Every row gives one point. The points of each table are mixes of a few directions, plus a little noise. Count the directions of each table, and those that both share. Where both have some left over, give the other angles between the two spaces (their principal angles), to ten degrees, smallest first.
(in the rows, 128 means zero)

First, 4 rows:
145	95
141	102
128	127
98	188
Second, 4 rows:
107	112
96	104
129	128
181	167
Directions: first 1, second 1, shared 0; angles 80

First, 9 rows:
121	127	103	129	109	125
130	128	136	127	134	129
139	130	172	126	161	134
119	127	93	130	102	123
119	126	92	130	101	123
121	127	99	130	106	124
159	133	249	121	220	145
121	127	99	130	106	124
123	127	108	129	112	125
Second, 7 rows:
144	100	129	158	113	134
135	139	104	90	122	140
172	101	107	112	106	162
95	166	179	118	180	105
92	150	88	121	108	106
124	122	179	162	157	117
133	118	109	134	109	131
Directions: first 1, second 3, shared 1

First (10 x 11):
121	104	159	176	120	143	93	133	163	90	141
120	137	127	113	121	111	166	110	135	172	123
140	121	123	137	140	147	86	151	110	79	132
113	117	154	155	112	123	139	112	167	143	133
116	141	127	107	118	104	183	101	139	191	120
160	179	45	17	162	110	170	140	23	170	101
144	126	114	126	144	145	88	153	100	80	130
120	105	160	177	119	142	95	132	165	92	141
131	138	116	108	131	122	142	125	115	143	123
116	112	155	163	116	132	118	121	164	119	137
Second:
124	134	173	165	132	128	128	116	167	144	129
135	118	57	70	121	128	128	147	67	103	126
120	140	213	197	136	128	128	106	200	158	130
120	139	209	193	136	128	128	107	197	157	130
133	120	73	84	123	128	128	142	81	109	127
133	121	79	88	123	128	128	141	86	111	127
127	129	134	132	129	128	128	127	133	130	128
132	122	87	95	124	128	128	139	93	114	127
Directions: first 2, second 1, shared 0; angles 30

First (8 x 18):
92	135	111	125	73	130	66	133	153	136	127	137	139	111	142	129	90	99
82	137	107	123	57	131	49	135	160	138	126	139	142	106	145	129	80	91
171	119	149	132	195	125	203	122	98	119	130	118	115	149	112	127	174	163
160	121	144	131	177	127	183	123	106	121	130	120	119	143	116	128	162	154
166	120	147	132	187	126	195	122	101	120	130	119	117	147	113	127	169	159
170	119	148	133	194	126	201	122	99	119	130	117	116	148	112	127	173	162
78	139	104	123	51	131	42	135	163	139	126	140	143	104	147	129	75	88
104	133	116	125	90	129	86	131	146	133	127	134	135	117	137	128	102	108
Second, 11 rows:
120	130	120	103	119	101	88	141	165	148	116	148	159	138	143	128	106	119
121	162	134	203	106	193	212	57	18	109	129	53	81	99	96	149	124	143
112	120	123	163	105	146	118	139	123	84	146	126	87	108	147	120	146	105
158	146	132	122	186	76	172	111	123	147	92	124	168	172	145	137	126	152
134	142	121	134	151	82	133	126	138	126	101	131	153	155	164	131	121	125
132	77	146	55	107	186	78	174	169	156	182	166	113	92	58	111	149	139
109	136	112	147	112	98	97	139	150	107	116	137	132	133	174	125	116	100
131	87	144	122	116	192	124	158	125	101	182	138	68	89	87	112	176	129
118	128	124	106	109	129	97	133	147	149	128	138	144	123	120	128	108	124
157	152	134	124	178	93	184	95	104	158	93	111	167	165	127	142	118	159
119	131	121	129	118	112	106	136	145	123	122	137	135	131	148	127	120	115
Directions: first 1, second 4, shared 1

First:
168	149	130	80	100	164	114	134	140	101	132	98	184	130	148	111	115	83	87	169	130	95	129	87	127	145	154	130	164	79	125	58
109	139	121	153	133	114	139	113	122	133	135	132	113	125	134	126	130	146	138	113	126	141	117	144	122	116	122	130	103	157	119	145
124	123	129	121	148	128	130	137	134	122	123	133	141	129	113	133	142	121	134	127	126	126	129	124	125	130	132	120	126	123	139	134
151	135	130	177	7	121	105	85	85	174	150	108	16	128	209	109	34	187	98	126	143	147	133	165	157	120	90	175	145	162	63	114
118	177	112	116	153	137	150	115	143	90	143	113	202	121	135	111	156	95	117	139	118	115	97	106	99	123	159	118	100	131	127	93
113	113	129	152	132	111	130	125	119	146	125	141	90	129	122	137	126	153	146	108	129	144	132	150	133	121	112	130	117	150	126	161
124	130	126	135	128	124	130	124	125	131	130	129	123	128	130	127	127	134	131	124	128	131	126	133	128	125	125	129	123	135	125	132
118	58	146	89	224	124	123	191	155	126	85	167	154	136	34	169	192	105	173	117	125	124	161	115	132	142	130	91	147	87	200	186
Second, 9 rows:
155	60	153	71	167	145	102	188	149	129	90	146	144	140	65	157	152	98	141	142	133	111	172	103	147	154	130	107	184	61	182	144
114	164	115	158	108	119	142	96	117	128	148	118	120	122	161	113	116	144	121	120	126	137	105	141	118	114	127	139	99	163	100	119
158	54	155	66	171	146	99	194	151	129	86	148	145	141	59	160	154	95	142	144	133	109	176	100	149	156	130	105	189	55	187	146
109	177	110	168	100	116	147	85	113	127	155	115	117	120	173	107	111	150	119	118	125	140	97	146	114	109	127	143	88	176	89	116
137	105	136	109	141	134	119	148	135	128	115	134	133	132	107	138	136	118	132	133	129	122	143	119	134	137	129	121	147	105	146	134
93	216	96	201	77	106	162	50	101	127	177	104	108	113	209	90	98	167	112	109	122	150	71	161	103	94	126	155	56	214	58	107
135	111	134	114	138	132	121	143	133	128	119	133	132	131	112	135	134	120	131	132	129	124	139	122	133	134	128	123	142	112	142	132
112	169	113	163	104	118	144	91	115	127	151	117	118	121	166	110	114	146	120	119	125	139	101	143	116	112	127	141	94	169	95	118
140	97	140	102	146	136	116	155	137	128	111	136	135	133	99	141	139	114	134	134	130	120	148	116	137	140	129	119	154	97	153	135
Directions: first 3, second 1, shared 1

First:
109	117	129	87	99	197	154	168	184	119	173	87	186	117	121	77	175	122	171	104	141	109	133	111	68	135	62	110	48	79	68	110
121	135	119	107	112	170	150	146	154	135	151	105	170	90	137	104	171	120	172	148	151	108	137	113	90	138	65	126	50	71	82	116
105	100	140	100	107	159	128	162	164	106	154	106	138	198	97	94	117	134	110	46	102	137	121	132	114	113	144	101	154	163	118	118
126	109	133	126	140	107	124	122	125	112	120	134	109	150	121	133	97	139	103	101	110	140	117	119	141	126	153	130	161	153	149	126
156	151	136	177	150	88	105	96	102	137	104	154	95	92	142	161	125	113	120	174	131	127	131	151	150	142	163	136	164	139	162	158
117	97	114	102	149	84	142	109	93	113	99	145	100	164	131	149	60	166	88	101	108	155	108	89	167	112	148	151	158	154	158	101
154	160	133	188	146	80	92	96	84	150	97	163	82	121	136	173	116	113	105	170	127	133	135	172	173	125	189	133	198	167	176	162
147	146	129	140	136	141	139	119	144	132	135	119	149	40	151	124	175	110	173	187	158	104	136	117	91	160	77	136	57	64	104	138
100	129	103	96	103	131	134	142	93	151	120	136	131	210	116	135	98	153	105	99	119	147	134	134	171	82	142	130	154	164	128	101
146	140	142	159	135	124	113	120	138	126	129	130	121	98	131	132	146	110	135	149	132	119	131	144	117	146	138	122	135	126	136	151
Second (9 x 32):
141	121	171	157	122	170	108	153	204	98	171	99	142	107	106	87	176	90	145	93	121	108	127	156	65	161	136	88	130	126	114	163
131	134	120	128	131	120	132	121	116	135	120	134	128	113	137	137	128	131	133	148	135	127	130	122	134	128	119	138	116	116	127	125
132	139	115	127	135	116	136	114	106	140	114	137	128	102	145	143	129	133	138	164	142	126	131	117	138	130	111	145	106	107	126	123
122	113	147	128	119	144	116	148	158	110	147	116	128	167	104	107	127	122	114	76	109	131	123	142	115	125	154	104	160	159	130	135
122	151	62	97	145	64	162	78	10	181	60	174	112	108	179	197	76	178	125	226	157	147	134	80	211	94	91	200	89	94	142	82
135	132	137	138	130	136	124	130	145	124	137	122	134	104	130	121	147	116	140	136	133	119	130	132	109	142	121	122	116	115	122	139
145	124	172	160	123	171	108	153	209	97	172	97	145	96	108	85	183	85	151	98	123	104	128	156	59	166	130	87	123	121	111	166
99	117	86	82	125	86	144	116	49	152	87	159	106	215	131	164	51	180	81	111	114	165	123	105	209	72	151	159	169	172	153	83
127	121	144	134	122	143	119	141	155	115	144	117	130	140	113	112	136	119	126	99	119	125	126	139	111	133	140	110	142	141	126	137
Directions: first 4, second 2, shared 2

First, 10 rows:
121	149	132	143	121	122	141	116	158	106	164	112	114	137	117	155	119	153	112	117	111	99	140	148	132	139	125	162	153	70	139	122
125	164	132	107	139	152	161	108	143	110	145	146	110	118	125	153	98	146	105	98	162	121	108	152	139	180	86	180	141	84	124	130
124	128	124	117	137	153	149	115	141	112	121	153	79	152	124	110	116	118	97	52	160	144	124	153	156	182	62	205	107	69	123	126
117	211	162	120	134	127	173	96	167	89	192	118	135	81	115	218	76	196	146	187	159	82	100	162	113	161	135	143	189	112	143	123
142	89	95	129	121	124	91	154	92	166	102	118	165	139	140	91	162	99	110	119	79	137	145	91	120	84	159	80	114	145	114	136
144	92	97	109	130	140	101	151	83	170	87	140	157	132	146	82	152	92	108	104	111	154	128	93	127	108	133	93	101	157	106	141
138	82	115	127	126	118	90	155	86	166	82	129	160	127	142	84	160	89	151	157	112	158	132	88	116	78	163	56	97	210	118	135
132	81	119	126	132	134	110	141	109	144	81	148	106	154	134	70	150	84	129	91	139	169	136	117	142	125	104	134	81	151	120	130
123	107	143	155	119	99	107	137	132	127	121	111	130	132	124	120	146	121	171	176	115	130	142	120	116	87	165	88	122	175	141	119
115	180	160	146	122	110	153	106	171	90	185	104	124	108	112	195	100	180	150	180	130	85	126	157	117	135	149	138	176	106	152	117
Second, 10 rows:
129	104	120	147	118	112	107	140	125	136	123	112	135	143	128	113	150	118	130	132	94	125	149	116	124	96	152	108	124	130	132	126
124	214	156	61	164	185	204	84	140	101	145	186	104	73	129	183	50	165	120	114	248	138	55	170	141	240	42	201	143	121	113	137
129	100	119	150	116	109	103	142	124	137	123	109	136	146	128	110	154	116	131	133	88	125	152	114	124	91	156	104	123	130	133	125
131	67	108	176	102	87	74	159	119	148	116	86	145	167	127	88	184	101	134	138	42	121	181	98	119	47	190	76	117	133	139	122
127	143	133	117	134	138	141	121	130	123	131	138	124	118	128	137	115	134	127	125	148	130	116	135	130	147	113	140	131	127	125	130
127	143	133	116	134	138	141	120	130	123	131	138	124	118	128	137	115	134	126	125	149	130	115	135	130	147	113	141	131	127	125	130
131	55	105	185	97	80	63	165	118	151	114	78	148	175	127	81	195	96	135	140	26	120	190	92	117	32	201	66	115	134	140	120
126	177	144	90	149	160	171	103	135	112	138	161	114	96	128	159	83	149	123	120	197	134	86	152	136	192	79	170	137	124	120	133
127	155	137	107	140	146	152	114	132	119	133	146	120	110	128	146	103	140	125	123	166	131	105	142	132	164	101	151	133	126	123	131
128	124	127	132	126	125	124	130	127	129	127	125	129	131	128	125	132	126	129	129	122	127	132	126	127	122	133	124	127	128	128	128
Directions: first 4, second 1, shared 1

First (9 x 32):
124	130	135	145	136	110	129	136	125	143	138	119	131	128	128	117	122	125	120	137	123	133	111	123	112	127	118	119	118	129	150	140
133	120	118	88	96	161	90	112	118	104	100	149	111	117	151	169	144	119	111	104	114	149	141	153	133	139	115	153	118	151	72	121
126	117	115	80	103	142	122	110	120	95	108	146	112	147	135	173	149	122	100	115	127	164	162	154	149	147	136	140	156	161	88	122
122	127	136	132	143	99	140	139	126	138	135	132	132	143	118	119	118	121	117	147	132	131	124	131	116	129	133	122	139	125	161	147
133	140	124	163	135	151	147	126	143	136	143	99	138	110	120	99	128	153	171	117	137	93	122	95	145	111	134	115	119	104	123	100
122	125	136	131	137	95	129	139	121	139	133	130	128	143	127	128	121	116	102	146	124	147	117	136	108	134	122	119	130	137	158	153
127	122	120	104	107	140	122	114	122	109	119	132	116	135	136	158	145	126	107	115	123	156	145	141	140	140	127	130	139	155	98	121
139	139	133	152	153	133	139	143	144	144	133	132	147	108	112	85	106	136	182	136	142	66	118	110	129	106	142	137	118	76	151	121
128	134	134	155	141	121	133	136	133	145	140	113	136	120	124	104	120	134	142	133	128	113	110	111	118	119	122	117	113	114	148	128
Second:
134	153	127	127	126	160	151	133	129	142	109	140	136	139	161	134	135	119	128	129	128	128	154	138	111	141	103	85	132	100	139	131
124	114	129	128	129	110	115	125	127	120	139	121	123	122	109	125	124	133	128	127	128	128	113	122	138	121	142	153	125	144	122	126
123	111	129	129	130	107	112	124	127	119	141	120	123	121	105	124	123	134	128	127	128	128	110	121	139	119	145	157	125	147	120	126
127	123	128	128	129	122	124	127	128	125	131	126	126	126	122	127	127	130	128	128	128	128	123	126	131	126	133	136	127	133	126	127
124	113	129	129	129	109	114	125	127	120	139	121	123	122	108	124	124	133	128	127	128	128	112	122	138	120	143	154	125	144	121	126
146	199	125	125	121	216	193	143	132	167	75	162	151	158	221	145	147	103	128	132	128	128	202	156	81	164	58	7	140	51	159	136
127	123	128	128	128	122	124	127	128	125	132	126	126	126	122	127	127	130	128	128	128	128	123	126	131	126	133	136	127	133	126	128
123	109	129	129	129	105	111	124	127	118	142	119	122	120	103	123	123	135	128	127	128	128	108	121	140	119	146	160	125	148	120	126
127	124	128	128	128	122	124	127	128	125	132	126	127	126	122	127	127	130	128	128	128	128	123	126	131	126	132	136	127	133	126	128
124	111	129	129	130	107	112	124	127	119	141	120	123	121	105	124	123	134	128	127	128	128	110	121	139	120	145	157	125	147	120	126
Directions: first 4, second 1, shared 0; angles 90
